Each wall is flat, endless, passes through zero and stands at right angles to its row. A trip goes straight from one point to another. Which walls does it cross, in order?
In the rows, zero is written as 128.

Walls:
(1): [165 169 138]
(2): [103 149 112]
(3): [130 119 222]
(4): [152  90  73]
(5): [128 167 112]
(6): [79 53 81]
(7): [135 151 118]
(8): [103 106  33]
Trips:
[118 136  92] to [140 165 185] => 1, 6, 4, 8, 3, 2
[ 69 142  76] to [140  96 121] => 7, 5, 2
[ 67  96 137] to [160 104  85] => 4, 3, 2, 7

Walls:
(1): [123  53 128 189  97 149 153  83 142 174 117 123]
(2): [113 129  76 124 182 131 183  64 155 133 159  62]
(3): [ 62  89 114 156 114 130  59  88 110  93  97  66]
(4): [ 84  75 206 145 145 130  98 108  48 133 113 116]
(5): [ 77 130 129 141 127 132 200 184 113 159 163 149]
Trips:
[ 80 190  75 116 119 190 148 156 140 112 162 117] to [101  65  81 161 145 142  97 132 107  57 174 137] => 3, 4, 1, 5
[ 88 143 180 206 138  81 108 183 133  71  97 179] to [ 95  85 103 153 159 127 150  81 139  87 171 158] => 1, 2
[148 191 102  63 107 138 144 150 203  70 128 126] to [139 124  64 138 119 150 100 107  75 187 149  96] => 3, 1, 4
[167 224 162 136  92 115 144 139 118 201 130 117] to [119 128 148 104 106 101 208  76 153 109  77 135] => 2, 1
[145 148 132  41 122 118  96 131  63 134 184 133] to [191  57  78 151 173 143 131 110 119 114  93  84] => 2, 3, 1
[196 131 100 122  76 124 115 117 139 120 121 155] to [ 22 136 130 100 131 102 105  90  67 120 144  86] => 1, 3, 4, 2, 5
[180 102 111 125 138  71  83 174 110  97 177 150] to [121  81 123 130  53 108 148 113 127 101 205  70] => 3, 1, 2, 5, 4

Walls:
(1): [179 129  98 122 106 145 145 156 154 120 120  99 111 118 179 152 170 120
 183  96 119 150 155 181 170  92 140 159 140 112 105 138 136 107 116 104
 145 134 125 127 181 115 139 119 153  96 122  82]
(2): [120  99 126 138 108 120 166 152  66 159 122 158 175 100 179 110 179  63
 110 106 100 147 176 128 127 105  82 138 167  96 133 142 131 157 140 132
 143 209 135 110 118 166 157 159 129 140 144 147]
(3): [153 161 159  75  95 112 110 152 132  82 142  99 110 122 152 119 138  85
 185 126  84 125 185 195 129 101 150  88 104 139 163 113 124 128 123 117
  74 134 104  91 159  43 210 142 154 145 156  88]
(4): [166 225 134 148 158 129 179 116 126 141 132 123 167  63 105 126 143 102
 147 175  95  95 202  81 130 114 168  68 113 135 216 141  91 170 125 127
 148 133 104 155  75 111  85 149  99 178 130 108]
(5): [142  96 106 182 176 174  83  74 138 137  83 166 107 156 146  47 114 173
 154 165 142  85 100 118  89  99 124 140 124  97 100 114 116  49 121 155
  98 176 131 176 133 123  61 148 173 132 178 106]
(6): [108 156 188  74 156 143  84 183 163 175  88  86 135  66 180 115  86 105
  92 145 117 151 181 105 134 172 150 118 127  86 165 111 132  71 121 153
 191 113 100 144 173 130 133 129 148  98 183 126]
(7): [ 58 173 112 144 121 131 112 136 141 118 140 164 143  91 109 136 134 148
 142  89 176 147 148 131  85 147 149 103 125 116 107 133 103 122  98 123
 136 129 109 122 134 144 141 149 166 173 105 129]
(8): [160 142 127 165 133 122 148 191 147 124 119  96 104 115 119 117 109  60
  79 142 130 157 192 122 168 123 118 175 183  87 152 133 103 145 146 136
 159 133  85 174 180 117 147 157 142 111 147 124]
(9): [148 151 146 118 103  83 118 143 112  97 125 129 206 150 116 180  93  88
  78 136 113 117 124 120 137 164 138 160 110  98 120 121 169 104 168 125
 112 104 165  69 145 143 146 111 148 119 105 167]
(10): [106  97 144 137 162 159 172 127 134 100  73  95 161 140 159 145 154 154
 112 141 182  74 143 131 135 156   7 138 169 161 130 122 100 152 145 158
 176 192 122  91 121 158  89 125 100 123 146 167]
Trips:
[135 102 129  81 182  92 102 127 169 135 110 139 213 160 178 111 153 185
 113 136 110 144  86  86 114 162 154 107 136 171 154  88 190  90  84 155
  79 111 113 189 120 141 119 137 118  65 176 148] to [141 130 112  47 152 157 127 170 129  63 100 159 137 162  85 136 111 140
 118 161 134  64 120  94 122  67 177 108 128 163 135 119  76 166 134 144
 123 125  74 109 155 140 108 116 113 102 155 194] => 10, 4, 3, 6
[ 88 134 131  89 169 146  95  67 136 157 115  91 176 100 145 120  70 123
 115  84 177 104 136 147 121 128 109 113 133 131 140 193 115 192 108 115
 147 103  74  89 145 111  73 215  78 134 145 135] to [ 58 114 133 186 221 229 126 102 131 132 143 128 151 137 154 110  85 129
 188 142 157 131 145  88 155 112 156 101 154 128 132  94 150  50 155 102
  97 115 183 133 127 190 117 102 125 153  87  93] => 5
[113 118 107 102 111 163  47 187 159  99  96 120  82  88 128  82 192 135
 102 107 123  88 103  82 115 131 123 180 157 199  72  98 139 109 144  64
 165 130 119 156 101 136 173 100  63 132 130  79] to [ 66 109 125  78 210 119 112 108 118 122  93 116 108 126 159 135 115 175
 125 173 105 114 143 121  91  95 122 103 150 148 138  96 180  99 123 152
  55  58 121 114 151 139  79 153 168 129 148 133] => 1, 3
[170  77 170 151  81 149 103 120  97 174 153  83  98 117 132 110  97 183
 100 101 135 146  79  88 123 166 118 127  93 147 155  86 130 139 128 129
 179 104 122 104 144 118 117  78 134 153  55  87] to [168 100 129 115 123 134 102 130 178 144 102 145 101 139 162 124 103 206
 144 120  68 144  80 108  85 117 137 150 113  79 133 150 149 104 132 146
 130 129  91 200 162 119 121 114 134 115 107 179] => 5, 1
[112 169 175 110  36 153 169 112 131 160 121  65 154 137 120 145 128  80
 119 101 140 168 113 167  93  89 140  98 122 205 124  88  79 113 150 182
 152 143 139  83 119 134 151 113 181 103 122 146] to [136 176 156 161 113  66 111 120 140 142 130  56 168 145 109 133 145 129
 150 122  93 144 140 114 127 132  89 133 103 119 169 148 121 133  74 129
 122 170 140 173 162 115 110 126 129 148 135 140] => 4, 8, 7
[ 95  98 131 178  95 134 121 115  59  91 118 121 132 108 139  72 121 169
 115 143 171 178 141 106 118 118 161 139  90 137 101  81 108 138 171 171
 153 139 105  97  92 175 126 135 190 130 152 116] to [ 90 112 190 155  92  64 128 106 125  52 176 146 180 131 130 168  90 148
 146 124 186  88  33  91 188 183 123 207 138 147 152 163 145 177 176 190
 143  93  93  90 172 182 102  97 139  67  92 177] => 9, 2, 5, 7

Walls:
(1): [143 192 156 139 111  97 131 109 116 131 119 151 162 140 211  69 144 151
  64 101 115 121 163 108  90 153 141 134 122 140 128 119 190 185 130 138
 164 122 110 118 162 143 125 155 171  68  57 156]
(2): [137 218 175 185 138 118 142  86 109 102 120 145 205 106 123 176 135  74
  91 143  21 114 141 127  66 101 132 136  97 106 121  98  92  83 147 115
 159 157 109  67  90 131 105 128 110  80 144 106]
(3): [119 165 104 120 131 174 127 135 148  94 117 144 149 128  37 112  90 109
 144 121 171 157 146 137  91  98  83  88 147  81 166  59 143 139  99 138
 170 156 126 153  74 166 111 128 166 123 158  93]
(4): [182 109 110 146 138 124  89 139 124 101 109 109 114 118 177  95 137 122
 159 158  80 161 179  92  98 148 189 183 138  44  71 163 143 147 170 119
 138 119 123 161 138 157 164 179 120 125 160 187]
(5): [ 79 133 132 133 110 157  80 114  96  44 142 173 129 125  95 148  83 141
 164 161 122 161 120 156 108 149 185 109 121 120 107 117  98 125 171 127
 181 135  93 124 115 134 130 107 104 155 130 138]
(6): [109 138 160 172 111 190 219 150 204  93 109 138 120 124 150 141 152 104
 106 176 143 179  99  99 134  78  98 107  95 120 119  77 127  74 115  90
 145 126  82  43 128 133 115 110 158 161 130 164]
(7): [192 178 113 100 178 165 135 102 111 190 131 120 119 147  97 119 145  76
  92 139  76 179 103 130 174 121 138 149  98 105 124  87 136 181 121 163
 149 123 152 154 135 140 105 153 127 144 132 134]
(8): [159 142 142 151  98 148 160 163  80 132 142 120 193 131 119 111  96 123
  79  97 209 139 136 145 124 188  86 180 125  99 148 131 105  87 137 104
  95 134 180  90 107 178 136 101 106 125 119 108]
Trips:
[127 143 132 162 157 155  88 137 186 154 117 107 126  96 130 125  73 120
 207 118 108 141 144 183  89  53 174 108 124  83  63 112  59 161  84  87
 142 109 125 103 114 163 172  62 132 174 144 123] to [177 105 115 129 139 103 114  96 137 171 187  79  50  87 158 176 187 172
 144 105 124 155 187 115 102 128 136 128  65  99  96 108 143 171 159 134
 131 112 153 100 182 139 131 146 138  70 138 110] => 7, 3, 6, 5, 1, 2
[174  87 142 169 134 125  91 111 136 136 115 125 188 249 139 118 117  95
 136 149 130  80 114 139 105 184 189 104 161  87 145 105 136 131 188 133
  58 166  99 136  96 176  87 139 101 142 115 196] to [160 173  72 166 125 142 157 185  96  66 115 127 144  98  81  73 112 133
 135 142 159 177 125  51 112 159 137  85  31 122 145 115 174 111 148 152
 131  71 152  81  78 137 177 107 206 138 118 146] => 3, 6
[163 140 142  62 145  82 173 139 124 193 101 176  92 127 121 159 156  77
 132 169  95 117 138 160 160 194 130 137 139  82 133 134 134  98 107 139
 144 121  59 120 127 132 100 137 153 223 131 186] to [149 139 132 122 147 153 131 100 112  66 146  84  81  77 115 139 116 102
 176 181 104 150 167  89 147 117  96 128 124 110 127  88 130  84 174 132
  95  80  64 168  83 130  82 134 187  84 150 144] => 2, 5, 3
[206 150 100 123 120  87 118 129 165  73 175 185  95 166 158 162 128 104
 134  75 157 137 148 113 158  81 147 122 111 153 152 150  74  72 117  48
  79  90 105  79 143 127 125 133  96 172 138 121] to [ 96 139 137 108  98 148 141 133 213 141 132 108 129 133  79 131 165 158
 109 117  71 168 102 115 140 104 146 131 135  44 162 188  58 114 101 156
 141  52 113  82 121 128 110 111 149  95 184 151] => 8, 4, 7, 3
[ 94  83 158  62 111  99 100  62 118 152 110 149 126  82 104  80  85  88
 166  91 112 185 138 149  66 175  70 166 157 159 159 145 141  89  71 129
  98 116 102 159  85 154 208  41 130  86 163 142] to [ 86 120 149 123 141 168 130  72  81  84 150 119 126  78 109 132 106 199
  87 132 119  87 102 134  55 150 168  98 170  91 157 128 129 158 198  81
 132 209  80 137 145 145 183 122 147  83 139 133] => 2, 4, 1, 8
[151 109 124  95 241  90 204 120 153 138 142 126 112 159 130 140  49 171
 104 134 145  88 122 186 168 154 211  78 168 133 105 128 182 103 164 119
  71  74 125  90  97 100 100 132 137 131 126 120] to [103 108  98  91 141 132 139 138 166 161  74 157  97 100 208 198  61  96
 207 134  75 147  90 113 139 117 133 110 141 175 102 118 134 146 156 181
 119 128 115 108 138 131 162 107 102  92 151 127] => 5, 6, 4
[145  97 144 154 127  88 143 163 135  80 117  85 128 154 126 154 207  90
 106 159 152  93 103 133 118 107 110 116 131 136 134 155 165 161  88 205
  73 150 129  86 132 138 106 154 169 137 165 123] to [136 188 108  98 153 151 105 162 144 110 152 115 110 130 116  72  98  97
 157 143 159 180 119 142  86  89 104 146 133 109 171 169 126 137 109 164
 129 101  84 113 147 149 119 112 193  87 142 155] => 3, 1, 7, 4, 5

Walls:
(1): [150 120  62 149 115 154 138 103 157 194 169 134 130  98  89 119 116 137
  95  91 126 189 126 104 171 116 178 137  97 111  94  90  78  56 103 128
 110  74 139  37 180  91 186 114  99 132 172 118]
(2): [133 149 114 134  88  95 155  86  76 189  99  93  71 197 186 167  37 110
 141  93 132 158 108 153 136 186 185 139 126 184 112 115 109 120 175  87
 144 153  87 167 107 134 122 118 144 146  99 165]
(3): [159 168 129 111 113 169 120 106 135 136 139 150 110 126 112 109  92  90
 108 136  72 147 132 122  93  99 170  74 229  87 154 208 129 143 103 109
 146 119 104 172 156 145  91  81 132 150 155 131]
(4): [141 163 130 110 125  90 163 101 165  86  60  69 176 135 129  97 139  95
 105 138 105 157 106 175  63 183  99 175 126  90  92 157 168 140 163 128
 113 204  95 140 112 207  64 139  85 156 100 135]
(5): [146 148 151 127 131 146 137 147 153 239  97 174 118 167 171  67  99  73
  89 145 122 162 227  78 157 142 119  93 103 122 114 133  91  87 182 167
 131  61 160 167 126 137 104  75 163 106  98  93]
(6): [ 63  95 199 120 150 100 135 104 155 125  89 115 132 149  75 175  72  83
 172 118 115 114 104 149  53 138 132 123 103 170 134  68 148 151 131  87
 144 132 148  95 127 127 131 104 154 165 189 146]
(7): [116 135 145 124 119 117 121 125 122 120 155 188 114 123 129 189 140 162
 137 163 183 145 132  94 135 127 126 104  93 127 123 140 149 183 118 140
 131 136 124 118  80 176 140 131 127 116 120 106]
(8): [168 172 151 119 102 120 182 156  83  96 185 154 169 150  75 132 133 137
 100  84 143 133  95  81 151 132 111 132  97 165 130 126 108 114 130 119
 124 150 138  82 198 170  96 135 105 166 187 122]
(9): [108  66 129 122 156 152 180 196 121  93 180  56 111 123 160 181 142 139
 130 187 132 115 165 134 162 169 135 145 157 154 146 101 149 120 118 104
 168  94 194 133 174 139  90 132 132 126 204 148]
(10): [ 64 179 104  86  72 134  99 144 162  89 162 125 169 103 158 143 151 126
 104 106 148 138  16 126 117  95 149 164 124 132  55 119 115 160 152 156
 125 152 164 115 169 181 185  98 174 112 144 123]
(11): [184 178 186  97 107  67  74 136 133 102 142 151 136 131  90 135 194 157
 112 104 141 124 160 124 126  71 106 144 201 207  84  79 128 113  78 132
 114 143  87 124  83 130 145 180 106 162  66 124]
Trips:
[ 50 165 106  94 107 125 161 139  88 105 173 146  81 148  66 190 119  95
  97 124  92 130  76 153  69 130 205  52 164 162 162  84 106 124  97 109
 125 187 126  74 111 149 114  87 197 113  49 103] to [135 148 161 128  72 155 140 154 154 184 115 105 132 113  98 111  86 151
 140 121 150 127 126 103 147 146  88 130 141 211  86  80 174 188 108 144
 188 107 151 167 173 137 110 137  63 231 114 157] => 9, 4, 5, 7, 3, 10
[196 101 129 117 116 102 127 170 133 140 141 107 119  24 139  80  48 170
 154 143  93 153 144  60 174  76 152  80 112  77 139 144  58 115 111  69
  83 140 130  85 152 127 128 179 145 166 104 126] to [106 214 109 119 162 110 181 117 158 142 117  85 142 111 154 144  75 120
 170 138 116 129 130 173 196  36 145 151 147 147 189 139 160 119  93 190
 164 137 114 174 117 139 219 111  92 139 113 122] => 11, 8, 5, 2, 10, 1
